Each row is a point. The last column is the point's height on a tilted bowl or saddle (a function of degree 2), plus a little noise. Count its main directions that bend up, bend down and stay straight.
(in the rows, 100 means zero)

Points (17 x 4)
[152 92 91 110]
[162 195 113 26]
[137 72 54 112]
[75 74 109 81]
[138 151 134 53]
[145 134 168 31]
[18 93 70 55]
[107 99 189 21]
[89 56 78 86]
[88 93 117 81]
[74 35 156 38]
[113 55 170 37]
[120 59 113 86]
[155 72 150 63]
[83 74 72 89]
[97 72 53 94]
[95 85 39 91]
Directions: 0 up, 2 down, 1 straight

Points (23 x 5)
[79 58 76 29 133]
[79 95 69 76 85]
[165 86 155 77 173]
[152 102 164 50 191]
[25 128 118 58 124]
[148 75 191 74 195]
[100 107 169 52 163]
[21 185 71 56 145]
[82 134 19 104 95]
[134 85 30 56 145]
[5 103 100 102 87]
[127 90 97 131 91]
[81 96 111 71 99]
[102 96 72 85 90]
[78 72 52 93 77]
[90 76 141 83 113]
[74 129 86 108 76]
[51 120 68 70 89]
[40 47 129 68 126]
[83 191 115 110 127]
[125 102 68 68 118]
[86 91 83 73 90]
[118 97 107 99 97]
Directions: 4 up, 0 down, 0 straight

Points (44 x 7)
[126 93 117 113 5 78 182]
[78 102 94 117 107 45 117]
[109 139 101 65 143 74 153]
[103 88 81 64 119 104 121]
[128 107 87 74 60 109 147]
[120 119 95 126 99 100 119]
[104 135 121 91 83 127 117]
[150 92 109 88 117 39 151]
[95 78 107 108 101 111 103]
[95 135 109 80 108 119 115]
[104 108 91 103 101 79 111]
[79 69 77 95 149 94 132]
[82 76 88 116 102 82 110]
[74 80 120 72 98 111 98]
[73 104 70 85 100 71 123]
[147 97 94 85 147 84 158]
[139 121 34 107 76 96 195]
[128 132 77 84 91 99 149]
[120 71 76 89 84 129 130]
[63 51 74 121 117 145 142]
[109 96 87 74 99 118 117]
[90 88 109 61 120 119 109]
[95 88 129 104 103 88 97]
[134 119 87 148 98 69 132]
[61 99 131 104 80 128 100]
[107 109 122 125 82 110 105]
[91 85 103 79 104 129 103]
[132 100 132 85 156 100 144]
[68 113 134 99 121 106 99]
[107 76 134 91 104 70 109]
[99 87 127 107 118 113 104]
[100 121 80 107 134 107 128]
[106 131 133 79 111 75 117]
[97 141 99 83 88 114 122]
[97 107 77 104 92 103 115]
[132 141 143 113 148 85 131]
[62 81 66 120 113 90 128]
[167 82 96 135 79 72 157]
[82 138 118 68 158 97 141]
[95 109 138 123 123 115 104]
[72 120 103 107 134 94 110]
[95 95 66 86 87 83 124]
[112 95 101 91 92 115 111]
[88 101 123 103 99 121 98]
Directions: 5 up, 0 down, 1 straight

Points (46 x 7)
[115 119 51 126 56 147 76]
[137 86 91 52 111 165 70]
[78 135 99 143 106 86 55]
[98 109 79 77 168 69 58]
[142 144 95 99 116 111 89]
[102 110 99 87 126 147 85]
[117 108 69 90 118 34 56]
[86 133 125 61 122 60 71]
[140 144 95 105 88 116 90]
[64 95 55 116 97 88 96]
[161 149 121 114 112 93 93]
[73 107 111 50 138 108 70]
[105 106 68 101 72 123 94]
[106 153 137 164 102 84 52]
[95 81 90 81 116 77 87]
[115 80 82 133 126 112 95]
[110 106 81 95 54 43 57]
[5 169 78 99 127 93 5]
[106 67 119 109 94 95 94]
[60 87 99 62 111 128 77]
[144 143 108 62 53 101 96]
[94 136 82 138 93 93 66]
[89 98 77 98 122 119 95]
[106 89 150 90 84 48 71]
[125 146 141 89 83 65 95]
[129 121 139 111 48 98 90]
[92 52 155 115 125 79 86]
[126 45 105 81 77 125 91]
[97 65 137 70 93 145 88]
[116 10 96 105 103 76 79]
[125 59 84 102 99 103 97]
[87 111 146 101 132 44 57]
[49 101 51 93 88 109 97]
[90 156 86 150 83 94 44]
[75 63 169 95 132 152 88]
[70 116 159 108 136 37 40]
[77 135 107 144 76 74 41]
[127 91 80 109 97 111 97]
[98 64 53 146 72 89 93]
[67 122 126 134 78 108 58]
[60 111 124 137 57 108 44]
[147 83 94 61 114 96 82]
[118 102 98 121 90 62 71]
[103 129 80 114 131 106 81]
[85 104 92 102 118 97 88]
[112 122 76 113 113 123 89]
Directions: 1 up, 4 down, 1 straight

Points (73 x 9)
[156 90 84 117 72 95 126 125 43]
[94 111 103 142 113 112 103 122 58]
[78 123 123 109 116 108 74 86 93]
[85 68 113 105 87 68 73 134 104]
[93 119 83 102 109 72 70 109 96]
[92 152 107 110 99 62 120 106 67]
[55 93 108 122 103 133 75 114 66]
[89 106 72 75 96 130 142 117 33]
[143 98 120 69 130 68 99 119 122]
[29 68 89 133 28 78 132 53 30]
[109 81 72 74 83 113 110 79 89]
[112 104 84 57 61 110 82 95 87]
[94 82 68 88 80 88 126 138 57]
[82 99 108 96 101 64 82 93 116]
[97 92 114 94 107 83 80 80 121]
[88 92 107 128 114 83 84 70 103]
[112 124 95 131 99 98 81 107 73]
[148 97 124 74 89 56 95 68 122]
[126 133 131 97 87 76 115 90 94]
[118 63 112 119 5 130 75 128 35]
[81 82 77 152 90 122 99 129 30]
[132 111 78 149 76 114 107 107 29]
[130 101 159 82 118 112 112 129 83]
[80 119 85 80 96 127 67 96 83]
[109 150 127 100 28 104 99 90 65]
[99 116 58 59 97 129 160 77 32]
[114 72 93 119 78 118 74 70 85]
[82 98 80 103 114 70 165 158 17]
[77 92 75 60 87 115 101 85 88]
[51 87 103 76 92 107 95 66 102]
[89 96 120 69 167 59 91 116 104]
[84 101 90 99 131 147 107 92 71]
[87 101 101 94 72 82 134 91 86]
[114 123 81 97 99 101 109 102 83]
[122 83 123 119 94 122 107 89 86]
[39 67 102 54 139 101 71 112 54]
[153 100 79 82 95 120 99 128 54]
[139 94 145 143 109 141 87 122 38]
[98 74 79 75 33 101 105 141 52]
[124 124 111 139 113 117 90 67 72]
[112 131 84 129 83 59 120 122 61]
[186 110 119 99 128 112 85 113 63]
[59 100 122 111 120 60 102 116 88]
[101 141 65 88 66 136 91 118 34]
[107 88 74 94 119 85 87 66 118]
[110 54 89 81 90 119 92 107 80]
[129 117 132 102 111 103 101 128 86]
[101 123 130 79 99 84 81 126 104]
[65 99 103 106 122 133 102 121 60]
[70 111 82 81 74 114 86 89 92]
[77 75 113 110 124 94 72 169 59]
[94 103 97 63 121 133 107 99 80]
[91 74 71 123 86 103 123 127 49]
[126 131 115 139 150 96 137 78 62]
[92 99 74 60 93 65 49 91 106]
[96 93 111 114 99 101 126 108 84]
[128 87 87 104 126 155 95 92 60]
[140 114 151 68 92 124 154 119 38]
[70 85 93 87 134 86 128 77 96]
[147 67 46 94 97 74 99 73 93]
[102 48 42 118 142 139 88 132 5]
[119 106 67 139 104 111 80 99 58]
[162 101 115 98 114 108 154 74 66]
[101 134 92 128 82 110 92 80 72]
[150 56 110 102 164 127 86 52 91]
[109 100 53 90 140 91 126 115 75]
[130 126 125 146 104 104 106 53 64]
[139 92 108 87 92 103 115 95 96]
[71 73 119 133 68 81 83 101 89]
[79 136 77 65 130 94 106 114 65]
[107 85 62 88 114 118 94 95 85]
[79 114 131 80 105 93 117 73 106]
[83 106 81 128 108 110 86 71 88]
Directions: 0 up, 6 down, 2 straight

Points (67 x 9)
[93 42 127 108 141 72 115 103 72]
[134 87 83 47 104 100 72 94 59]
[79 89 83 80 63 69 126 107 68]
[108 64 39 106 89 103 54 101 47]
[59 137 86 74 68 108 85 76 66]
[79 5 136 89 130 127 108 90 35]
[90 133 147 69 117 135 149 138 37]
[117 35 91 115 110 110 20 109 63]
[92 114 128 48 112 67 63 138 59]
[135 128 121 115 84 98 138 104 79]
[104 104 114 85 110 123 96 138 77]
[108 121 105 79 93 111 131 68 73]
[94 76 80 94 63 106 99 124 67]
[48 109 65 143 88 120 90 74 76]
[149 129 66 64 98 97 134 37 33]
[109 107 91 119 76 48 110 86 91]
[65 119 72 109 96 133 86 123 84]
[82 60 148 67 47 87 84 98 62]
[134 134 65 138 83 125 76 63 84]
[153 119 133 129 143 112 104 88 63]
[89 57 78 113 93 120 71 80 72]
[115 94 100 145 74 109 124 117 91]
[99 93 101 122 114 93 112 107 92]
[97 87 87 97 119 99 65 108 88]
[88 94 116 143 100 92 98 99 107]
[75 97 102 110 116 127 114 117 84]
[80 80 67 90 102 98 97 110 73]
[76 132 155 94 73 87 90 105 83]
[104 57 106 70 104 148 127 134 29]
[69 76 98 95 70 109 99 72 79]
[107 129 113 81 83 68 98 120 82]
[106 55 85 80 125 123 101 148 44]
[129 80 105 115 98 108 132 110 72]
[81 107 102 117 92 97 112 105 97]
[98 86 103 117 104 96 111 137 84]
[93 88 79 111 93 120 123 106 77]
[97 67 50 121 138 123 104 58 35]
[110 69 75 89 104 104 71 89 73]
[108 70 106 79 136 113 121 118 58]
[94 91 87 97 68 127 49 83 77]
[68 95 106 142 99 24 106 124 68]
[142 122 62 99 67 112 83 59 64]
[132 78 87 62 109 96 86 43 58]
[107 120 149 53 93 155 88 144 35]
[68 135 110 20 53 157 97 93 5]
[105 56 133 126 103 96 60 69 110]
[94 66 119 144 116 102 112 112 88]
[87 99 141 176 125 116 155 92 66]
[128 92 88 87 143 147 65 108 56]
[89 130 117 104 96 85 102 112 93]
[136 83 87 72 101 92 94 99 71]
[81 123 59 131 103 62 44 46 66]
[136 154 103 83 61 73 64 53 74]
[113 128 74 122 101 141 139 114 76]
[40 105 135 93 114 87 97 68 86]
[90 94 72 111 111 89 86 97 87]
[105 67 76 127 93 87 56 103 86]
[48 104 144 107 74 118 88 87 92]
[114 65 86 37 81 69 105 81 58]
[92 120 72 81 134 127 107 124 73]
[141 139 79 184 108 19 99 64 45]
[139 99 115 63 120 119 77 98 65]
[114 123 63 70 67 77 81 77 67]
[101 51 100 91 55 40 106 115 68]
[84 106 104 98 93 114 122 95 87]
[71 87 88 106 141 98 58 58 78]
[109 123 137 71 143 65 51 115 67]
Directions: 0 up, 6 down, 2 straight

Points (70 x 9)
[86 89 135 126 85 64 17 80 46]
[141 137 90 141 93 109 98 122 107]
[109 129 95 94 89 103 122 132 95]
[88 103 110 31 99 99 42 109 65]
[158 94 63 134 82 78 58 64 61]
[112 22 95 64 101 67 63 105 15]
[84 60 101 95 141 93 99 86 86]
[58 135 61 56 100 138 149 48 61]
[92 57 116 193 119 66 68 76 17]
[73 117 83 64 80 89 65 124 98]
[77 48 96 118 76 130 63 142 44]
[76 58 67 48 161 114 33 89 24]
[144 138 135 115 123 102 94 129 109]
[71 132 126 93 74 101 45 105 86]
[154 94 72 100 91 126 76 54 64]
[86 83 61 127 105 146 109 95 72]
[129 88 77 111 64 105 116 136 59]
[111 87 74 93 96 150 61 103 68]
[90 109 145 75 119 101 65 74 90]
[85 90 73 92 107 88 108 59 86]
[87 121 93 120 144 95 127 105 94]
[134 121 80 91 57 77 71 48 59]
[80 72 87 31 80 79 117 101 71]
[120 143 155 117 95 86 145 107 69]
[82 97 153 130 105 91 118 110 85]
[94 122 82 104 109 78 110 146 102]
[148 88 120 70 79 129 92 106 62]
[108 97 144 62 118 90 110 32 72]
[118 120 108 87 43 85 70 103 74]
[71 94 86 119 90 134 108 145 75]
[66 79 79 106 101 77 101 68 90]
[45 130 76 103 65 48 128 8 23]
[102 141 84 103 96 46 72 85 110]
[80 57 75 108 66 105 85 194 23]
[66 62 96 132 141 100 66 127 63]
[122 134 70 96 115 63 115 100 106]
[75 87 170 116 73 98 60 108 64]
[75 100 96 113 29 138 157 150 29]
[106 106 145 79 172 133 181 154 27]
[115 108 16 123 142 40 44 88 78]
[142 110 60 81 114 171 119 128 56]
[56 96 97 96 96 148 84 74 96]
[50 115 59 92 85 86 36 121 92]
[121 30 95 127 125 118 64 44 42]
[101 125 149 74 57 125 67 116 64]
[84 133 107 163 107 111 97 87 81]
[139 69 102 41 51 95 42 66 5]
[85 156 132 80 50 123 128 116 61]
[125 105 75 132 128 14 63 128 86]
[130 115 122 109 125 61 134 70 70]
[60 101 93 145 99 28 78 66 59]
[51 71 62 88 94 71 118 74 92]
[89 48 156 89 121 105 86 68 96]
[99 54 108 115 81 34 97 148 34]
[85 94 118 123 118 113 66 92 92]
[55 94 89 88 130 93 58 37 75]
[117 93 108 168 99 88 75 125 65]
[74 75 107 110 37 51 121 108 59]
[132 110 123 69 71 55 127 113 55]
[115 80 124 87 106 83 68 87 77]
[107 86 65 109 89 107 74 115 80]
[149 75 42 105 119 107 133 137 39]
[72 64 132 94 98 46 134 92 79]
[94 69 122 99 93 133 97 46 94]
[66 78 87 58 160 119 97 129 69]
[86 195 149 12 118 139 119 69 24]
[40 108 143 126 88 85 139 98 96]
[87 103 106 115 122 60 95 99 93]
[135 79 125 102 129 95 145 83 70]
[59 54 109 68 40 57 118 54 70]
Directions: 1 up, 6 down, 1 straight

Points (62 x 9)
[74 131 71 131 70 85 114 95 116]
[111 68 141 117 83 48 89 108 88]
[91 118 109 117 119 145 140 104 68]
[62 71 90 99 100 128 99 61 67]
[114 104 52 127 93 107 52 107 111]
[101 86 68 79 68 131 89 69 107]
[89 56 77 86 87 106 105 85 98]
[75 151 138 85 81 101 110 125 82]
[75 107 107 84 116 88 87 134 84]
[55 40 95 93 79 126 47 134 91]
[76 73 110 79 80 52 81 122 82]
[48 72 63 92 139 53 125 132 103]
[102 62 118 125 136 102 97 109 79]
[52 131 86 88 131 141 52 93 85]
[115 88 108 97 121 56 65 108 88]
[113 96 83 123 83 100 106 79 98]
[84 103 117 101 126 121 163 39 56]
[130 73 127 28 85 149 27 94 156]
[83 79 100 43 105 97 73 128 108]
[19 103 86 100 96 115 118 113 79]
[124 56 131 125 92 49 141 28 104]
[119 124 85 93 91 108 86 125 133]
[128 126 111 86 111 88 69 102 113]
[103 115 113 103 71 119 50 126 121]
[102 113 139 132 53 103 78 98 108]
[158 136 125 120 93 59 64 81 130]
[143 86 59 59 98 111 120 80 148]
[87 141 87 103 134 110 77 99 102]
[46 80 38 149 70 102 86 76 110]
[97 34 109 113 87 108 127 37 105]
[138 117 70 55 101 95 44 126 166]
[116 87 52 42 122 60 94 97 147]
[101 91 100 122 92 105 86 49 64]
[139 84 140 135 121 113 118 107 106]
[77 72 75 119 131 95 65 94 59]
[144 72 140 150 56 99 103 117 146]
[119 124 109 86 76 116 130 117 101]
[104 122 109 95 79 91 131 93 82]
[94 96 136 100 111 75 115 103 63]
[81 93 102 90 109 85 113 85 68]
[75 146 176 74 68 102 48 133 128]
[124 66 84 105 73 131 97 113 128]
[151 43 131 59 106 56 125 108 149]
[67 130 118 70 182 83 130 90 102]
[72 115 148 90 101 94 103 117 58]
[106 51 119 119 137 120 112 95 81]
[159 110 134 131 105 20 158 122 128]
[128 138 108 73 85 94 77 195 195]
[61 97 95 139 137 90 58 119 70]
[62 95 76 97 169 75 131 95 98]
[47 124 75 111 82 108 112 108 101]
[112 124 82 68 83 95 89 117 133]
[113 119 117 93 61 60 75 93 101]
[137 83 135 104 108 89 85 135 117]
[118 130 126 107 133 89 104 121 108]
[90 98 121 113 107 31 119 98 70]
[108 119 101 171 146 64 101 86 116]
[120 75 66 76 90 122 111 63 111]
[88 104 99 118 124 64 103 70 68]
[91 83 120 73 120 156 137 51 60]
[150 127 114 101 166 113 91 88 131]
[71 18 124 111 40 92 80 134 120]
Directions: 5 up, 1 down, 2 straight

Points (71 x 9)
[127 120 110 75 128 94 67 93 86]
[123 119 136 114 118 54 134 120 78]
[125 66 70 111 70 65 103 37 71]
[30 68 62 112 91 152 97 84 61]
[37 104 88 112 93 158 84 77 69]
[143 116 97 76 131 96 76 46 33]
[73 146 54 111 127 109 106 24 44]
[99 111 85 69 165 125 147 119 62]
[129 79 127 114 89 113 155 139 89]
[155 111 179 66 98 78 158 100 127]
[143 109 151 96 97 141 102 87 91]
[76 97 70 99 38 58 139 109 85]
[101 88 115 81 86 108 126 133 113]
[59 121 98 65 129 97 99 78 72]
[84 147 111 81 72 106 145 113 131]
[139 97 89 103 121 98 115 96 59]
[108 124 71 125 64 96 140 112 79]
[96 128 122 105 79 105 127 124 115]
[73 71 90 111 79 91 78 86 89]
[114 54 119 52 64 119 72 100 146]
[83 110 34 44 65 86 87 101 73]
[129 140 134 144 73 159 132 112 91]
[127 152 65 82 163 104 88 119 45]
[89 123 129 66 110 119 107 105 119]
[179 92 121 94 119 103 78 83 71]
[84 109 133 117 89 71 85 79 81]
[21 116 108 70 109 27 123 102 51]
[109 145 94 136 134 68 103 85 53]
[112 102 99 65 131 85 79 101 88]
[86 132 78 94 163 96 108 133 70]
[128 85 138 71 95 121 89 113 132]
[133 67 135 97 95 143 70 133 128]
[124 106 90 163 120 130 112 169 46]
[92 140 52 107 131 124 139 106 78]
[130 100 101 82 129 71 114 195 64]
[168 102 139 130 150 101 119 128 61]
[88 84 102 91 99 60 104 163 100]
[131 75 88 76 50 78 45 101 147]
[36 108 149 60 162 83 80 145 168]
[132 101 67 93 41 137 77 130 72]
[156 109 75 94 117 121 124 113 45]
[157 68 97 139 89 70 117 70 50]
[143 126 82 106 112 103 93 112 66]
[38 78 102 76 133 153 67 53 75]
[104 83 94 65 107 28 65 136 118]
[36 120 76 91 71 124 105 121 80]
[127 105 83 139 110 126 60 109 62]
[113 115 166 127 162 55 132 34 5]
[143 108 90 83 128 109 101 95 60]
[95 118 65 24 90 52 73 107 85]
[136 91 100 100 110 89 94 154 88]
[56 122 111 158 164 92 100 60 95]
[147 99 77 136 73 79 121 124 56]
[125 91 148 114 123 109 97 104 110]
[93 91 109 148 41 109 71 133 67]
[48 129 69 94 78 119 71 127 72]
[73 39 107 92 109 40 86 130 147]
[152 150 110 68 103 122 124 48 50]
[115 70 113 104 57 81 104 42 63]
[43 105 87 124 86 98 154 101 95]
[110 78 88 153 85 159 98 96 37]
[77 106 159 67 76 160 120 97 141]
[75 103 87 142 53 56 142 99 67]
[68 110 117 141 138 122 102 106 120]
[130 76 74 161 85 34 95 80 61]
[122 76 121 146 165 134 93 166 108]
[136 54 156 142 101 47 75 63 90]
[136 96 100 61 116 71 24 106 137]
[56 100 80 95 146 56 85 116 74]
[87 92 74 104 71 76 87 154 79]
[99 128 57 82 75 123 126 116 81]
Directions: 3 up, 4 down, 1 straight

Points (65 x 9)
[122 123 172 83 79 113 99 53 138]
[113 89 165 90 138 141 81 133 156]
[107 147 122 117 137 106 146 83 130]
[98 109 115 75 110 114 95 90 93]
[73 84 129 136 73 50 78 103 118]
[98 123 130 92 131 102 98 105 100]
[144 65 118 124 121 73 114 109 127]
[128 100 115 143 98 121 130 62 154]
[100 105 135 89 120 55 143 93 100]
[108 142 100 138 105 135 102 59 131]
[122 95 87 82 72 35 69 99 108]
[91 148 38 132 147 120 77 87 106]
[86 77 108 56 141 94 164 107 63]
[79 137 110 148 21 57 69 143 103]
[91 115 119 122 85 85 140 97 116]
[117 125 90 141 91 67 92 92 110]
[95 138 136 135 55 62 140 158 118]
[65 115 118 82 92 106 86 145 113]
[156 118 122 49 109 95 131 135 89]
[81 123 107 121 73 85 79 125 103]
[135 69 87 113 100 101 105 131 116]
[97 154 70 69 108 142 112 100 115]
[89 96 104 87 77 94 46 120 104]
[88 126 101 58 65 156 44 142 135]
[117 70 67 76 111 108 80 86 88]
[62 148 88 134 138 131 23 94 102]
[46 95 97 111 161 82 109 82 78]
[85 100 128 131 125 144 71 86 128]
[44 102 53 100 55 64 105 106 112]
[97 68 113 119 70 122 132 108 106]
[30 103 97 61 114 140 115 45 82]
[110 110 109 69 60 162 137 174 149]
[104 137 147 83 117 50 112 123 81]
[145 148 113 135 131 88 94 111 111]
[123 71 57 105 131 128 135 112 93]
[183 107 174 97 63 97 116 59 170]
[113 77 116 78 71 114 5 67 93]
[92 118 98 84 69 71 122 84 103]
[124 120 74 120 118 101 76 105 106]
[100 92 108 83 85 98 84 113 96]
[84 115 153 60 79 109 69 123 117]
[57 72 56 84 110 89 96 82 84]
[24 116 61 66 80 91 74 73 90]
[104 77 79 98 33 89 105 109 104]
[130 106 89 102 111 162 116 141 139]
[54 73 117 59 104 99 80 72 88]
[144 33 114 157 108 126 46 92 195]
[105 77 96 113 99 98 119 111 102]
[82 100 68 83 61 121 85 97 86]
[120 98 50 72 84 84 66 126 109]
[116 97 76 59 110 85 77 110 87]
[65 106 130 162 142 88 66 99 122]
[68 73 124 104 128 87 94 71 103]
[91 98 164 119 119 96 77 94 133]
[81 82 129 119 33 89 136 123 112]
[100 45 144 122 119 89 81 116 140]
[126 52 126 98 126 101 119 131 105]
[153 102 63 57 130 92 103 121 81]
[112 104 112 78 71 103 100 93 95]
[121 115 63 119 110 92 7 124 126]
[29 63 47 99 121 71 84 152 111]
[86 108 109 115 72 116 91 63 97]
[113 114 68 127 116 82 43 121 111]
[109 119 45 145 162 80 72 81 101]
[107 107 76 100 124 118 113 144 107]
Directions: 4 up, 2 down, 2 straight
